Rows are points. Each copy is the shape, with its points in the same order, turned, moved and blurred by noise. Some copies are also mirrored. Which?

Shape:
[[-1.1,0.4],
[27.5,17.9],
[-12.8,17.2],
[-11.8,-23.6],
[-5.7,12.6],
[0.7,-2.1]]
Copy 1:
[[1.9,-2.1],
[35.6,-4.1],
[0.8,18.5],
[-18.9,-17.0],
[4.8,11.2],
[1.7,-5.1]]
Copy 1 is: only turned
Copy 2:
[[-0.2,-1.4],
[30.9,6.9],
[-8.3,18.3],
[-16.0,-21.4],
[-4.2,12.1],
[1.0,-3.9]]
Copy 2 is: only turned
Copy 3:
[[-1.3,7.0],
[15.6,36.1],
[-19.9,16.4],
[1.1,-18.8],
[-11.4,16.6],
[1.3,6.0]]
Copy 3 is: only turned

Shape:
[[14.4,11.4,-0.6],
[-15.5,5.8,1.0],
[-24.6,-7.2,-7.1],
[18.4,15.9,-16.7],
[23.2,-0.7,-9.0],
[-29.4,-5.0,10.3],
[-18.1,-10.6,-3.0]]
Copy 1:
[[19.2,-3.0,-0.6],
[-5.1,-13.5,-11.1],
[-23.0,-6.1,-12.1],
[25.3,14.5,-8.7],
[18.0,12.2,8.0],
[-23.2,-22.3,-11.9],
[-19.0,-2.7,-6.7]]
Copy 1 is: mirrored
Copy 2:
[[14.9,7.7,-12.8],
[-2.8,13.7,11.1],
[-18.2,8.0,12.9],
[7.6,15.1,-27.8],
[9.0,-1.6,-24.1],
[-8.2,4.4,27.0],
[-13.9,0.8,10.3]]
Copy 2 is: only turned
Copy 3:
[[24.4,-0.1,8.8],
[0.4,13.6,8.4],
[-12.3,12.9,-4.6],
[34.8,3.0,-3.7],
[27.8,-13.2,-6.1],
[-18.2,11.5,11.2],
[-11.7,5.7,-3.5]]
Copy 3 is: only turned
Copy 4:
[[1.6,8.1,5.2],
[-13.7,-1.2,-16.9],
[-9.2,-14.8,-31.9],
[19.4,15.1,1.1],
[16.1,-2.1,6.0],
[-25.6,-14.0,-25.0],
[-11.4,-16.9,-23.9]]
Copy 4 is: only turned

Shape:
[[16.2,-6.3,-9.5],
[-12.1,2.7,10.8],
[6.4,-34.1,-15.4],
[-6.3,12.1,7.1],
[5.5,9.9,6.6],
[11.1,-6.0,11.5],
[-27.6,16.4,-19.6]]
Copy 1:
[[18.1,4.8,2.6],
[-10.3,-17.2,8.8],
[35.6,-9.1,22.1],
[-13.7,-7.3,3.2],
[-4.9,-3.1,-4.1],
[9.0,-13.8,-5.9],
[-22.2,7.6,33.4]]
Copy 1 is: mirrored
Copy 2:
[[2.1,23.0,0.7],
[-1.3,-11.8,-1.4],
[-8.6,26.7,26.2],
[-0.4,-10.5,-10.7],
[4.4,0.9,-8.9],
[12.7,3.6,5.9],
[-36.6,-8.8,-17.0]]
Copy 2 is: mirrored
Copy 3:
[[9.2,1.5,-16.7],
[-6.0,-4.8,16.7],
[7.2,-26.8,-25.5],
[-5.8,7.1,15.4],
[2.2,10.1,7.8],
[14.2,-2.4,4.4],
[-39.1,2.9,2.9]]
Copy 3 is: only turned
